Rows are points. Each copy is the shape, with its points in the same order, stretched, turned, moved and blurred by noise. Some copies are also mirrored. Which?
In the rows, zero is written as 128.

Shape (6 x 2):
[[138 122]
 [128 124]
 [121 151]
 [ 80 150]
 [144  97]
 [ 89 125]]
Copy 1 (6 x 2):
[[116 119]
 [124 129]
 [118 151]
 [162 189]
 [121 102]
 [166 166]]
Copy 1 is: mirrored
Copy 2 (6 x 2):
[[128 140]
 [118 144]
 [104 112]
 [ 64 122]
 [153 167]
 [ 88 145]]
Copy 2 is: mirrored

Shape (8 x 3):
[[157 175 141]
 [109 116 146]
 [112 113  95]
 [ 96 131 102]
 [145 197 106]
 [170 165 137]
 [158 129 170]
 [114 103 100]]
Copy 1 (8 x 3):
[[ 78 149 117]
 [136 105 108]
 [151 128 131]
 [144 108 139]
 [ 81 152 149]
 [ 78 168 111]
 [ 97 142  83]
 [152 130 124]]
Copy 1 is: mirrored
Copy 2 (8 x 3):
[[149 101 110]
 [121 122 151]
 [124 175 141]
 [139 159 149]
 [171 125 108]
 [138 111 104]
 [114  96 123]
 [115 175 142]]
Copy 2 is: only turned

Shape (9 x 6):
[[114 142 123 183 160 133]
 [121 124 150 117 110 106]
 [140 147 124 176 137 128]
 [121 156 129  81 117 115]
 [109 137 133 165 144 151]
 [103 107 128 118 124 124]
 [125 138 145  69 140  84]
 [ 93 133 117 130 117 101]
 [102 154 150 182 141 135]]
Copy 1 (9 x 6):
[[155 114 171  94 130  88]
 [135 162 118 120 159 122]
 [168 141 176 110 133 102]
 [154 126  70 145 146 136]
 [136 109 167 114 140  84]
 [104 144 113 117 131 108]
 [147 128  57 124 146 176]
 [138 156  95 102 143  88]
 [162 112 172  97 170  71]]
Copy 1 is: only turned
Copy 2 (9 x 6):
[[ 73 143 107 137 107 155]
 [163 126 114 140  96 128]
 [ 88 144 138 138 104 151]
 [186 143 105 134 154 135]
 [ 89 121 114 118 111 158]
 [146 140  99 111  99 118]
 [203 136  90 161 148  98]
 [149 163  82 137  89 138]
 [ 81 115 105 147  90 176]]
Copy 2 is: mirrored
Copy 3 (9 x 6):
[[133  83 170 164 117 104]
 [108 122 108 114 159 130]
 [120  77 155 146 121 122]
 [113 144 136  78 133 105]
 [117 104 156 161 120 113]
 [130 142 109 130 139 125]
 [139 143 128  69 169 115]
 [123 118 120 124 138  97]
 [104  82 167 168 131 104]]
Copy 3 is: only turned

Shape (11 x 8):
[[116  89 122 137 127 140 142 121]
 [ 77 166 156 120 103 136 153 155]
 [119 129 119 129 179 131 133 107]
 [169 136 103 105 133 145 127 108]
 [134 167 118 141 113 137 106 121]
 [148  74 159 142 158 144  97 136]
 [144 152 125 125 116 129  98 171]
 [167  91 126 154 162 118 137 154]
 [115 140 177 139  78  95 164 148]
 [148 106  98 104 113  94 113  93]
 [118 147 125 147 129 136 137 138]]
Copy 1 (11 x 8):
[[119 111 125 155 132 165 167 137]
 [128  94 151 141 160  76  76  98]
 [ 90 112  85 127 108 151 144  99]
 [138 161  79 105 131 155 161 114]
 [157 171 118 149 119  96 123 113]
 [141  82 116 164  97 165 177  92]
 [182 148 124 129 108 124  97  82]
 [136 121 133 129 109 191 171  85]
 [119 103 208 114 165  78 120 119]
 [132 165 114  73 112 140 168 158]
 [135 130 127 155 127 117 124 102]]
Copy 1 is: mirrored
Copy 2 (11 x 8):
[[129 151 176 146 137 132 115 134]
 [143 115 134  93  80 172 115 170]
 [111 151 132 129 128 151 165 145]
 [135 170  91 138 167 159 124 141]
 [148 127 110 134 159 156 128 175]
 [ 79 108 175 153 176 115 119  85]
 [149  90 119  96 169 150 129 137]
 [115 135 172 112 168 102 128 124]
 [135 125 132 126  89 112  77 154]
 [158 154  90 172 158 120 127 111]
 [140 133 147 112 134 149 130 172]]
Copy 2 is: only turned

Shape (14 x 11):
[[163 164 147 146 132 141 112 107 100  98 114]
 [139 183  85 106  96 141 157 125 168 161 107]
 [106 110 153 142 103 153 103 109 151 133 159]
 [155 144 115 154 145 128 158  78 126 132 149]
 [ 99 140 154  98 141 140 140 147 136  86 160]
 [140 131  98 143 113 103 124 120 162 125 171]
 [159 136 118 131 138 110 130 145 170 122 103]
 [136 179  94 162 132 154 124 137 130 143 111]
 [147 182  82  96 121 131 100  86 130 125 163]
 [ 94 130 110  91 153 153  84 150 117 145 105]
 [ 99 128 142 137 127 105 116 118 137 133 100]
 [153 176 124 118  90 129 139 147 157 110 109]
 [148 172 146 124 110 131 155 130  93 133 117]
 [118 113  98 156  82 132 158  70 101 120 140]]
Copy 1 (14 x 11):
[[139  87 129 173 177 124 112 141 169 128 106]
 [114 169 115 146  78 125 108 172 189 162 196]
 [119 137 102 127 154 125 142  68 110 116 134]
 [156 124 113 163 108 152 141 133 173 113 122]
 [115 117 150 110 174  96 180 122 104 135 104]
 [102 108 107 116 119 141 149 138 142  99 143]
 [125 127  83 114 155 124 126 191 141 129 162]
 [117 103 111 129  92 126 110 146 167 186 137]
 [130  90 153 146 122 113 126 131 199 102 168]
 [145 112 134  95 140  82 112 112  91 154 167]
 [123 121  81 147 144  96 132 139  96 126 137]
 [ 93 131 120 149 149 119 114 182 172 148 152]
 [128 127 157 188 131 146 109 146 151 156 124]
 [126 149 129 176  72 132 108  93 151  90  92]]
Copy 1 is: mirrored
Copy 2 (14 x 11):
[[131 105 110 106 123 136 130 159  97  97 120]
 [180 153 168 133 152 150 153 171 126 176 167]
 [125 164 125 163 126  78 114 134 139 122 118]
 [183 125 127 129 152  80 158 118 122 121 102]
 [104 141 136 139 171 154 106 119 112 169 120]
 [150 145 150 122 182  78 134 116 139 116 140]
 [150 118 119 125 150 135 130 133 137 111 184]
 [150 122 111  97 143 140 155 182 161 150 137]
 [173 152 172  93 167 124  85 172 105 143  91]
 [129 129 133 117 104 191  71 168 175 164 100]
 [152 150 126 129 111 149 147 111 148  94 129]
 [127 135 150 123 159 155 148 160  97 135 189]
 [129 100 147 145 143 168 171 153 104 130 116]
 [148 156 180 119  98  64 180  86 125 125 103]]
Copy 2 is: only turned
